Every row gives one point. To make a cloud, some directions were put in groups of two or more. Within a group, all points are equally far from the middle, so they leave a hole (a ring in 2 directions, a hollow ball in 3). The other directions are filled evenly. Then the cloud was stretched, turned, moved and blurred a little. How many holes are there, and how many directions does each take, smallest first?

Cloud (13 x 2)
[[ 0.3  4.2]
 [ 2.7 -2.7]
 [-3.7 -4.5]
 [ 3.0 -2.1]
 [ 2.3 -3.3]
 [ 0.9  3.9]
 [ 1.1 -4.3]
 [ 3.0 -2.1]
 [-2.5  4.5]
 [-4.8 -3.7]
 [ 0.6 -4.7]
 [-5.9  1.6]
 [-5.7 -2.4]]
Holes: 1 (2)

Cloud (20 x 3)
[[ 3.2 -2.6 -5.5]
 [ 0.9 -1.8  0.3]
 [ 3.3 -4.3 -1.0]
 [ 0.6 -5.3 -5.7]
 [-3.6 -3.4  2.2]
 [-3.2 -0.7  1.0]
 [ 0.7 -4.9 -5.4]
 [ 1.4  0.2 -3.6]
 [ 3.2 -1.0 -4.5]
 [ 0.4 -3.7 -3.0]
 [ 1.0  3.6  4.5]
 [-1.5 -3.4  4.8]
 [-2.6  2.2  6.8]
 [ 6.4  2.4  2.9]
 [ 1.0  4.2 -0.2]
 [-6.3 -2.6 -2.5]
 [ 2.3  2.7  2.7]
 [ 5.9  4.6 -1.8]
 [-3.8  5.1 -2.7]
 [ 3.3 -1.0  2.3]]
Holes: 0

Cloud (30 x 4)
[[ 7.0 -4.0  0.1 -2.0]
 [ 2.4 -5.7 -0.2  1.1]
 [ 2.4  2.3 -1.8 -6.0]
 [-5.4 -3.6  0.2 -1.3]
 [ 2.1 -1.8 -3.7  4.2]
 [ 2.5 -3.8  3.9  2.5]
 [-6.3  1.4  1.5  0.5]
 [ 3.8 -6.1  0.0 -3.7]
 [ 6.6 -5.0  1.0 -2.6]
 [ 1.6 -0.3 -5.3  2.2]
 [ 1.6 -6.3  0.6 -0.9]
 [-3.0  2.3  3.6 -2.1]
 [ 1.8 -3.2 -2.1  4.9]
 [-4.5  4.1 -0.6 -0.1]
 [ 0.9 -2.0  1.4  6.4]
 [ 3.7  3.4  3.4  0.7]
 [-1.7 -2.2  0.0 -6.4]
 [ 1.1 -4.4 -1.6  5.0]
 [ 3.8  0.5 -2.5  2.0]
 [-0.2  1.1  5.9 -5.9]
 [ 4.1 -6.4  4.5 -4.5]
 [ 2.3 -4.5  2.9  2.6]
 [ 4.0 -2.0  0.6  3.6]
 [ 6.2 -5.5  1.4 -2.5]
 [-0.9 -1.4  5.8  1.9]
 [ 2.3  2.4 -3.3 -2.9]
 [-1.4 -2.0  6.0 -1.9]
 [-5.5 -1.9  3.0  1.2]
 [-3.5 -4.1  2.0 -2.3]
 [ 4.4 -0.6 -2.7  1.1]]
Holes: 1 (3)

Cloud (48 x 6)
[[ 2.9 -4.1  5.2  2.8  0.8  1.3]
 [-0.1  2.8  0.7  4.1  4.3 -1.3]
 [ 4.2 -2.2  2.4 -4.6 -1.3  1.5]
 [-3.4 -1.3 -6.3 -1.5 -1.3  1.2]
 [ 1.3  1.8 -5.4  2.6  1.9  2.2]
 [ 0.7  3.8  2.4 -2.5  0.7  4.1]
 [-1.1  0.9 -6.1 -4.4 -2.9  4.0]
 [ 1.2 -5.8  0.1  6.6  1.1 -3.1]
 [ 1.1 -2.9  1.8  2.8 -6.0 -2.0]
 [-1.9  0.4 -3.7 -4.9 -0.6  4.3]
 [ 2.1 -8.0 -0.3 -1.4  2.9 -0.2]
 [-3.9  2.2  1.7 -5.1  0.3  2.3]
 [ 1.9 -2.5 -4.4 -0.9 -3.6 -5.3]
 [ 5.5 -4.9 -2.6  1.0  2.1 -0.1]
 [-0.2 -4.4 -1.8  2.5  0.6 -8.8]
 [ 5.9 -0.8  0.3  4.8 -4.3  1.9]
 [ 0.0 -0.8  4.2 -4.5  0.5 -4.2]
 [-4.7  1.3 -1.2  4.7 -1.3  0.0]
 [ 4.5 -5.8 -4.8 -1.1 -2.0 -0.9]
 [ 3.3 -5.2 -3.4 -3.9 -0.9 -2.4]
 [-1.5 -4.8  1.0  0.1 -3.3 -6.4]
 [-1.0 -0.1 -3.7  3.0  3.8  3.4]
 [ 1.8  2.1 -3.6  0.9  0.5  7.4]
 [-1.1  0.4 -0.5  3.7  3.1  5.5]
 [-5.9 -3.3  5.3  4.0  1.6 -2.1]
 [ 2.0 -4.2 -2.8 -4.5 -3.5 -3.7]
 [ 1.7 -2.2  1.7 -2.4 -8.7 -0.5]
 [-5.3  0.5 -4.0  1.5 -2.9 -1.2]
 [-4.0 -2.1 -5.7 -1.5 -2.5  0.9]
 [ 2.8 -0.9 -5.6 -3.2  1.1 -1.3]
 [ 1.9  2.1 -3.6 -6.4 -2.3  3.7]
 [ 3.6  1.9  1.3 -5.2 -1.5  3.3]
 [-1.3 -3.9  4.0 -1.8 -2.0 -5.8]
 [-2.9 -4.4 -4.8 -0.3 -5.1  0.9]
 [-5.2 -6.1 -0.5 -3.4 -0.5 -2.1]
 [-2.9 -5.7 -0.3  0.2  6.0  2.0]
 [ 3.3 -0.7  1.4  1.6  6.2 -1.1]
 [-1.1 -7.4 -3.1  2.6 -0.5 -5.4]
 [ 2.8 -5.6 -1.5  6.0 -0.9  3.0]
 [ 6.2  0.2 -2.4  4.5 -4.4  1.4]
 [-2.5  2.7  2.9  2.6  0.2  5.1]
 [-0.2  2.2  0.2  4.5  5.2 -2.5]
 [-2.7 -6.6 -3.3  4.8  3.4 -1.6]
 [ 4.2  2.1 -5.2 -1.2 -0.3  5.5]
 [-2.5  1.8  2.5  2.4  4.4  3.6]
 [-1.3 -3.2  4.3 -1.8 -6.3  3.1]
 [ 3.3 -0.7 -5.8 -4.3 -5.0 -1.6]
 [-1.3 -4.5  4.5 -2.2 -3.4 -2.6]]
Holes: 2 (2, 3)

Cloud (87 x 8)
[[-0.5 -2.4 -1.1 -2.5  8.7 -2.0  0.7 -2.5]
 [ 0.0 -4.1 -0.1 -2.0  8.6 -2.0  1.9 -2.9]
 [ 0.7  1.9 -5.2  3.9  2.3 -2.8  5.1 -2.2]
 [-6.3 -3.8  5.8  4.8  3.9  0.7  2.3  3.8]
 [-4.2 -2.1 -3.0  1.7  0.2  7.0 -2.7  2.3]
 [-6.9 -4.1  0.7  0.9  4.9 -4.5  0.9 -0.1]
 [-2.1 -0.7 -0.5  6.1  1.9 -5.8  2.5 -0.5]
 [ 3.3 -2.3 -0.1  3.1  8.0  1.1 -3.2 -0.4]
 [-2.3  0.5  0.0 -4.3 -3.0 -1.4  4.5 -0.9]
 [-3.1 -5.0  3.2  1.2  5.2  5.0  6.4 -3.1]
 [-3.8 -5.6 -0.8 -0.9  0.7  0.3  5.6  2.0]
 [-2.1 -1.9  5.2 -1.7  1.0  3.6  5.5 -1.8]
 [ 0.8 -4.6 -2.5  5.2 -2.2 -1.9  1.4  4.7]
 [-3.0  0.9 -1.6  0.7  1.9  7.5 -2.5 -0.2]
 [-0.3 -3.1  0.9  3.2  3.6 -5.3 -3.8  0.7]
 [-6.7 -0.8  5.0  2.1 -0.4  2.7  4.8  3.9]
 [-2.3 -3.0 -2.1 -4.5  2.4 -3.0  3.1 -3.0]
 [-2.9  0.9  4.9  2.0  5.2 -4.7  1.7 -2.4]
 [-3.1 -2.0  1.4  2.1  5.1  7.3 -3.4  2.5]
 [-1.5  2.9  0.4  2.5  6.5  1.6 -3.9  3.8]
 [-8.9 -0.9  5.2  0.1 -0.2  1.2 -0.7  0.5]
 [-4.7 -4.9  1.4  3.8 -5.1 -2.2  2.1  6.3]
 [-3.2  0.7  1.2  1.8  2.4 -3.4  6.4  7.2]
 [-2.5 -1.6  7.9  5.3  2.7  0.6  0.0  2.6]
 [-0.4 -6.7  2.1  1.8 -1.8  1.1  4.8 -0.6]
 [-2.6 -5.4 -3.1  6.3  0.6 -1.2 -4.1  0.5]
 [-4.2  4.0  0.4  2.5  0.0  4.4  3.8  1.6]
 [-3.6  2.8  0.4 -0.3 -5.7 -3.2  4.1  2.3]
 [-3.1 -1.2 -4.7  3.0 -4.1  2.1 -3.8  2.6]
 [-0.5 -4.9 -1.6 -1.0  0.5 -2.3  5.5  3.5]
 [-3.9 -2.1 -2.1  7.1  3.9 -2.7  0.0  1.8]
 [ 1.1 -2.5 -5.7  0.4 -3.6 -1.1  1.1  0.4]
 [-4.3  5.0  1.0  2.5  1.6 -3.6  3.9  1.2]
 [ 1.4  0.0 -5.0  0.0  0.3 -0.2 -4.6 -2.0]
 [-0.8 -1.2 -8.0  1.9  0.1  1.0 -1.3 -1.5]
 [ 0.2 -1.8 -0.1  4.3  2.7  3.8  6.7  2.0]
 [-1.4 -1.1  2.4 -0.2  2.9 -6.4  4.2 -3.8]
 [-3.3 -1.8  2.1 -2.2 -3.9 -7.4  1.1  2.1]
 [ 1.9 -6.1  2.0  2.4  4.4 -0.9  6.4 -1.6]
 [ 0.5  3.3 -1.0 -5.2  0.1  1.3 -1.3  1.7]
 [-0.2 -2.7 -6.3  3.7  7.1  1.7 -0.1 -0.7]
 [-1.8  1.2  1.7 -1.5  0.3 -3.8  5.5 -4.6]
 [-5.6 -0.4 -4.3  3.5  2.2 -2.5  1.7 -0.9]
 [-4.3  3.9  2.8  2.1 -0.1 -6.3  2.6  4.2]
 [-6.5 -5.8  6.4 -1.0 -1.0  0.5  2.4  1.2]
 [-1.0  0.3 -3.2  3.2  6.2  3.2  0.7  5.5]
 [ 3.5  3.8 -5.2  3.7  2.0 -1.5  2.9 -0.1]
 [ 0.0  4.5  0.0  7.5  3.5  3.1 -0.7  0.3]
 [ 2.1 -1.6  4.9  1.9 -1.3  2.6  0.1 -1.7]
 [-2.3 -1.3 -6.2  5.0  2.3 -0.2 -3.2 -3.2]
 [-0.3 -4.3 -5.0  2.8 -0.8  4.6  1.5  0.4]
 [-5.8 -8.7  3.4  3.8  2.9 -1.8  0.1 -3.1]
 [-0.1  0.4  3.1 -4.1  1.6 -2.3  2.4 -4.4]
 [-2.2 -7.0  2.4 -2.0  5.0 -1.3 -1.6  3.9]
 [ 0.1 -5.0  1.7  2.4  0.6 -6.4  1.8  1.4]
 [ 5.1  3.0  0.9  3.0  0.0  1.0  2.6 -2.5]
 [ 0.3 -6.1  0.0 -0.4  0.2  2.8 -3.8 -5.7]
 [-2.1 -6.1  6.3  5.5  2.9  2.9 -2.3  0.0]
 [-2.3  3.3  3.4  3.8  4.9  1.5  6.7 -1.3]
 [ 1.4  1.6 -4.3  5.7  2.9 -1.9 -2.6  3.2]
 [-2.4  0.0  3.6  4.7  4.0  4.6  7.2 -2.1]
 [-4.9  1.2  2.9 -5.8  1.5  2.9 -1.6  2.0]
 [ 0.0 -2.2  2.0  3.9  1.5 -7.0  1.9  0.1]
 [-5.2  1.7  4.1 -0.3 -3.9 -5.4  0.5  2.3]
 [ 0.0  0.9 -4.4  0.7 -2.5 -3.2  4.4 -1.3]
 [-4.4 -2.3  1.3  0.1  0.5  4.7  5.7  2.6]
 [-0.9 -4.8 -2.9  6.2  3.0  1.9 -3.9  4.2]
 [ 3.0  2.5 -0.5 -1.3  2.6  1.8  2.5  6.8]
 [-0.1 -3.9  3.7  3.4  1.8  3.9 -4.5  4.7]
 [-6.8 -6.3  5.3 -1.8  3.4  1.3  1.7  4.6]
 [ 0.1 -2.6  2.9 -2.9 -0.5  1.2 -2.0 -3.8]
 [-0.7 -1.4  2.9  4.0  1.5 -6.1 -1.2  5.0]
 [ 0.2 -3.3  0.1 -3.1 -3.2  0.5 -2.9 -0.7]
 [ 3.7 -2.0  3.9  2.4  5.4 -0.2  6.6 -2.1]
 [-1.3  1.4  2.8 -2.0  6.7  1.7  4.6  2.6]
 [-3.2 -3.3  0.8 -3.0  5.4 -4.6 -2.7  1.3]
 [-1.1  3.9  3.6 -1.4  1.9 -1.2  6.8  4.9]
 [ 0.8  0.2 -4.8 -3.3 -1.7  0.4  1.0 -1.8]
 [-0.2  5.2 -1.3  4.7  4.3  0.9  5.1  0.4]
 [-2.4  3.5  4.3 -1.9 -0.9 -5.4  4.5  2.3]
 [-5.1 -6.3  2.7  3.3  6.3 -3.1 -1.4  0.6]
 [-1.9 -0.5  4.4  7.4 -0.7  2.1 -0.4  5.9]
 [-2.1 -2.4 -3.2  4.5 -2.6 -1.1  3.6 -4.1]
 [-1.8 -4.0  5.7  3.5  0.6  3.7 -3.8 -0.8]
 [ 0.5 -0.4 -4.0  1.8 -4.6 -5.4 -1.7  5.4]
 [-8.1 -4.7  1.7 -0.1 -0.3  0.5  4.0 -1.0]
 [-5.8 -5.1 -0.8  0.1  4.3  0.0  4.4  2.2]]
Holes: 2 (3, 4)
